Each row of a before or after table is a point. The points were changed in one or more steps. Then noise was added and the rows were shuffled. The steps act on how far a point lies along the listed directions, d1 being the first. Name the steps. A step turns or swaps two directions, mirrors them in a line or flattens them onto one, adds a multiple of one to another, or multiplies one. Angles are multiples of 10 degrees, from the lower direction toward the higher: turns from -170 to 170, lines from 10 to 170 but not 90. Use the fewest steps. Two steps may share a direction if one is a turn and the other turns, adds or multiplies; they go together, in the order done. Otherwise the lowest direction goes first.
In the rows, 128 means zero.

Directions:
(1): 124	173
(2): 173	132
Before (8 x 2)
125	113
130	108
119	141
143	133
119	106
118	147
162	126
58	188
After (8 x 2)
119	112
112	105
182	129
129	108
117	142
115	147
19	182
152	133
Steps: multiply d2 by 1.6

Directions:
(1): 121	125	73
(2): 180	110	123
(3): 110	76	133
Before (11 x 3)
122	143	159
168	94	126
75	182	91
157	114	142
67	188	122
99	104	110
124	103	145
114	156	147
193	161	164
161	152	159
150	128	153
After (11 x 3)
119	132	160
116	149	148
152	118	157
123	97	137
78	193	88
67	190	116
96	113	112
152	114	146
172	92	128
187	151	167
162	143	164
Steps: add -0.3 times d1 to d3

Directions:
(1): 114	159	74	132
(2): 139	157	146	181
(3): 107	172	156	98
(4): 70	110	135	148
Before (11 x 4)
84	115	118	176
151	62	121	129
125	140	112	143
151	114	140	130
116	167	160	137
181	73	83	125
125	140	117	194
104	81	102	187
150	115	152	110
129	59	159	144
173	98	93	138
After (11 x 4)
129	137	98	152
124	159	155	74
150	193	94	121
190	119	115	129
213	132	115	148
139	132	102	132
138	115	126	63
181	169	108	142
131	115	137	111
82	112	118	114
169	169	144	69
Steps: turn d1 and d2 by -170 degrees; swap d3 and d4

Directions:
(1): 108	159	134	188	123	162
(2): 182	156	162	145	142	101
(3): 138	128	173	96	125	182
(4): 121	67	163	159	139	120
(5): 84	150	169	115	103	93
(6): 154	114	123	138	56	129
Before (11 x 6)
103	123	125	167	119	119
159	126	133	78	159	126
82	156	126	152	107	157
76	165	100	142	148	77
143	133	113	74	140	99
97	89	154	147	114	146
155	156	30	102	176	108
138	168	65	67	197	91
148	97	125	90	107	126
71	171	118	153	92	96
156	117	167	157	106	143
After (11 x 6)
158	117	146	105	125	98
118	101	127	102	71	128
133	93	128	131	108	122
117	122	130	96	83	125
124	177	130	148	161	140
113	177	122	137	170	139
103	61	158	132	112	124
146	179	39	163	158	159
123	219	77	176	153	176
105	124	132	115	174	125
118	145	118	145	97	149
Steps: turn d1 and d6 by 110 degrees; add -0.7 times d2 to d4; flatten d3 and d5 onto the line at 60 degrees

Directions:
(1): 132	159	185	135	83	154	163	124
(2): 146	126	106	147	156	207	135	122
(3): 70	170	126	97	154	137	130	91
(4): 169	107	137	112	139	113	148	57
(5): 128	160	114	192	152	97	165	123
(6): 157	159	172	138	165	124	74	131
Before (11 x 8)
83	102	66	96	129	104	148	129
98	147	61	176	147	68	127	124
97	129	54	98	164	91	126	65
151	127	95	180	151	206	92	188
97	134	114	152	146	100	155	88
180	123	122	150	160	183	64	171
157	128	151	139	99	186	98	139
188	85	134	153	149	170	98	162
129	107	68	115	140	78	105	151
102	133	109	130	130	84	140	84
187	96	98	179	144	175	135	152
After (11 x 8)
128	115	75	154	120	131	186	94
180	109	94	164	133	128	172	92
99	144	133	107	141	130	86	134
162	111	121	167	102	133	145	108
176	110	119	183	165	109	168	114
74	148	152	113	141	145	95	114
111	147	132	89	134	142	58	140
63	165	89	105	133	125	110	97
105	119	111	113	120	141	117	190
134	154	98	180	161	129	168	126
124	140	88	128	127	104	124	142
Steps: multiply d1 by 0.4; multiply d2 by 0.4; turn d3 and d5 by -80 degrees; swap d4 and d6

Directions:
(1): 166	164	173	90	104	138	154	101	99
(2): 101	92	131	151	82	143	157	147	72
(3): 181	112	113	154	74	140	87	114	145
(4): 143	156	116	148	107	49	149	151	125
Before (11 x 9)
114	109	112	132	153	147	96	130	154
100	111	120	127	101	106	157	139	107
140	115	132	139	118	114	134	124	128
111	100	106	170	95	92	144	149	78
94	117	140	106	116	164	154	120	100
121	149	136	120	122	99	144	139	119
124	146	109	128	150	70	132	153	133
92	149	108	149	170	50	136	167	165
154	118	92	150	88	111	106	133	133
159	120	109	165	60	86	146	153	86
139	98	102	172	76	126	130	123	93
After (11 x 9)
104	136	156	75	174	165	145	119	105
73	146	106	120	166	81	153	151	142
96	127	118	96	173	126	126	120	162
50	134	191	65	200	196	173	119	99
131	115	106	126	180	150	73	103	166
111	94	123	146	100	144	126	142	102
154	113	132	134	122	131	114	111	144
204	101	96	148	59	173	56	96	157
192	103	78	170	104	146	46	90	181
108	155	150	91	163	128	141	126	131
216	126	100	134	122	165	42	91	195
Steps: turn d1 and d4 by 130 degrees; turn d1 and d2 by 130 degrees; multiply d3 by 2.5

Directions:
(1): 134	103	166	120	168	164	112	155	191	97	142
(2): 156	128	114	76	148	135	123	96	156	200	136
Before (13 x 11)
120	131	143	139	126	118	116	131	138	109	133
146	161	87	87	92	98	146	69	83	242	123
105	124	169	144	151	156	124	158	165	82	131
138	135	100	96	123	116	138	98	104	170	117
135	141	101	118	101	100	132	93	108	193	121
105	121	123	142	107	102	139	130	98	132	125
139	97	161	138	160	164	117	142	163	110	131
157	116	150	101	177	180	111	131	211	142	135
130	132	139	125	113	110	135	114	102	113	134
101	140	109	154	104	107	147	154	57	119	112
118	130	126	129	120	117	120	123	120	134	122
132	154	108	148	93	114	142	112	79	115	116
121	136	130	149	90	105	122	128	109	124	116
After (13 x 11)
103	128	114	143	97	94	142	123	82	139	122
161	101	172	97	201	201	101	147	248	124	142
129	136	133	126	108	105	138	110	92	118	131
131	161	95	150	81	103	148	103	59	123	111
119	135	135	140	118	111	119	125	126	115	130
118	130	126	129	119	115	121	123	120	135	122
97	153	88	158	81	87	156	140	22	136	104
141	123	117	92	142	133	130	112	136	155	123
137	129	120	114	121	118	123	105	138	177	128
139	98	159	139	159	163	117	141	161	111	131
102	134	154	147	135	141	131	147	140	94	126
152	137	125	80	132	134	130	94	145	211	137
119	143	119	151	78	95	126	120	92	134	114
Steps: add 1 times d2 to d1

Directions:
(1): 76	182	129	70	142	117	90	163	137	137	132	115
(2): 119	79	140	131	158	136	137	177	144	111	84	67
(3): 87	117	202	173	126	98	125	130	127	164	156	127
(4): 94	132	173	114	107	181	120	84	102	89	91	129
(5): 141	108	154	98	137	67	113	98	177	80	120	148
Before (12 x 12)
84	103	145	130	142	137	124	185	125	132	86	40
149	134	91	153	136	147	157	121	126	147	160	181
185	151	45	123	164	74	129	153	146	167	168	144
103	150	140	107	127	122	115	159	156	167	151	139
109	158	95	109	144	132	121	208	116	181	128	93
227	111	42	68	143	109	116	110	166	70	103	162
142	144	89	103	114	125	150	161	130	157	156	116
90	154	187	146	98	156	98	85	84	125	129	144
110	195	115	146	96	92	122	119	125	179	166	172
119	119	155	167	136	117	141	153	125	164	163	118
203	140	73	106	124	113	145	158	165	101	108	109
121	140	130	155	120	144	129	108	105	127	137	168
After (12 x 12)
192	134	59	166	120	128	132	141	104	158	155	141
125	172	123	103	109	145	120	103	115	126	152	159
96	129	173	116	96	155	147	121	112	135	128	111
91	67	186	107	174	127	101	198	156	101	63	51
137	119	137	128	102	182	138	101	127	124	114	153
99	131	209	121	123	119	124	155	160	104	91	76
75	152	126	124	150	170	132	169	122	149	131	134
58	146	182	103	144	186	103	123	90	107	75	89
122	141	92	148	144	143	127	162	111	150	137	142
102	126	201	155	89	145	131	74	92	136	121	159
117	168	91	146	95	203	148	131	86	136	91	119
139	123	167	146	96	63	119	55	142	114	157	165
Steps: turn d1 and d4 by 150 degrees; turn d2 and d5 by 60 degrees; turn d2 and d3 by 130 degrees

Directions:
(1): 121	124	163	153	105	132	99	122	166	159	114	200	73	140
(2): 79	110	166	113	119	204	116	111	121	137	83	110	152	103
(3): 147	123	140	162	168	155	148	130	155	118	98	81	98	199
Before (9 x 14)
126	146	103	88	132	120	155	133	94	125	150	77	145	93
114	123	109	86	124	97	126	130	100	137	169	111	162	78
130	115	129	138	128	115	154	140	152	141	125	150	148	135
168	107	143	186	194	175	143	126	179	118	63	65	84	232
186	150	70	137	189	64	169	160	109	69	164	71	131	172
114	136	101	102	165	116	161	129	90	98	131	49	164	136
167	143	99	158	103	67	125	134	125	137	168	180	97	143
123	125	92	112	129	108	133	130	97	108	139	133	169	89
129	141	111	95	108	110	145	128	103	99	160	120	147	75
After (9 x 14)
158	127	119	141	147	73	129	138	153	144	162	135	82	159
165	146	121	143	126	91	147	137	149	108	154	142	79	144
154	138	77	129	136	104	158	133	83	101	156	71	170	130
146	151	123	126	113	86	130	136	143	153	158	161	67	124
135	148	84	91	106	44	115	149	88	111	191	193	151	53
127	114	126	130	132	120	160	138	140	134	123	131	163	127
110	142	128	121	101	69	103	123	131	149	151	206	91	110
153	130	103	156	143	87	133	137	141	118	136	164	103	152
67	102	144	76	80	179	83	105	94	150	97	161	199	16
Steps: turn d1 and d2 by -130 degrees; turn d2 and d3 by -140 degrees

Directions:
(1): 159	149	77	135	112	187	140	124	168	119	103	133	103	127	124	163	205	147
(2): 137	121	130	196	144	168	158	141	83	91	131	178	117	131	159	68	131	133
(3): 101	116	153	144	138	177	103	83	142	148	126	133	140	179	60	100	144	78
(4): 159	82	116	184	108	121	136	115	123	127	194	50	128	120	133	136	144	106
Before (9 x 18)
115	102	154	133	123	106	110	94	145	157	172	52	160	141	83	153	134	94
115	124	118	108	129	178	91	83	170	156	126	97	139	161	86	126	174	93
102	83	158	117	134	95	73	92	126	164	173	75	156	142	84	131	79	66
134	107	146	154	156	74	145	161	89	114	131	130	138	108	163	99	63	146
121	97	117	158	97	156	121	77	165	132	162	82	124	162	86	124	147	52
89	136	183	131	152	119	136	148	53	112	125	200	146	121	169	55	64	116
84	121	185	96	160	71	103	140	59	122	160	143	162	123	120	72	42	112
123	174	105	99	112	156	98	92	195	158	83	141	133	154	48	168	147	106
58	139	181	77	141	129	93	91	129	166	107	176	177	150	85	117	72	123
After (9 x 18)
142	103	137	165	161	82	155	155	85	104	115	143	133	106	171	101	77	143
116	131	120	106	126	184	99	79	165	152	113	111	138	161	87	124	185	87
102	114	182	166	143	107	139	141	48	113	156	161	147	118	174	57	76	105
144	159	92	131	106	160	106	81	194	143	116	119	129	151	59	166	155	103
110	135	138	137	137	149	122	104	138	144	128	122	148	150	95	137	160	116
105	119	156	143	157	120	124	138	46	96	167	149	142	122	134	51	87	114
97	120	124	134	112	167	116	81	172	129	116	132	130	159	86	123	140	72
94	116	155	151	130	157	118	89	126	142	139	146	164	141	107	103	118	117
121	106	125	143	140	153	95	105	120	139	132	136	130	144	108	99	110	90
Steps: flatten d1 and d2 onto the line at 140 degrees; multiply d4 by 0

Directions:
(1): 50	126	135	171	126	116	140	153	152	135	97	96	154	141	120	93	84	134	164	188
(2): 104	140	180	124	153	159	157	131	128	216	184	141	141	117	159	169	128	123	152	129
Before (9 x 20)
8	133	215	172	139	148	167	141	130	209	137	107	173	124	143	119	86	115	161	180
46	118	150	166	133	132	162	158	154	162	116	106	158	141	130	91	103	144	150	156
36	158	228	131	165	172	177	155	147	249	182	123	140	102	178	166	100	124	173	153
151	151	174	99	156	155	133	121	106	181	190	155	144	108	128	157	153	115	108	89
40	122	160	170	152	137	154	148	156	185	135	88	156	140	136	123	100	113	179	198
189	135	100	73	113	144	103	99	103	76	135	150	92	123	112	117	137	122	95	103
49	105	98	161	112	90	123	136	139	73	66	91	141	172	93	67	91	131	142	196
121	105	109	161	132	93	95	122	132	61	77	107	130	117	126	97	114	143	106	136
103	123	138	175	125	136	156	135	141	155	139	101	148	150	107	116	106	119	147	171
After (9 x 20)
113	132	185	122	130	148	140	112	103	164	150	139	136	117	140	141	134	110	107	108
126	137	121	104	117	143	118	120	118	107	125	131	112	130	114	105	103	126	132	148
130	153	184	112	157	155	137	129	113	192	189	147	152	111	127	154	142	114	123	106
115	116	129	130	125	133	142	137	134	131	125	130	133	131	129	108	139	140	113	109
150	124	122	152	121	138	144	121	126	134	147	119	134	143	104	126	131	115	121	140
120	156	201	92	159	174	155	129	124	214	191	147	113	94	173	185	141	118	130	97
106	105	81	135	107	88	107	115	124	44	75	106	121	165	92	79	119	128	111	157
130	119	131	126	145	138	129	120	129	145	147	118	124	129	131	143	144	109	129	134
122	104	108	161	131	92	96	123	134	61	76	107	130	115	127	97	114	144	106	137
Steps: flatten d1 and d2 onto the line at 110 degrees
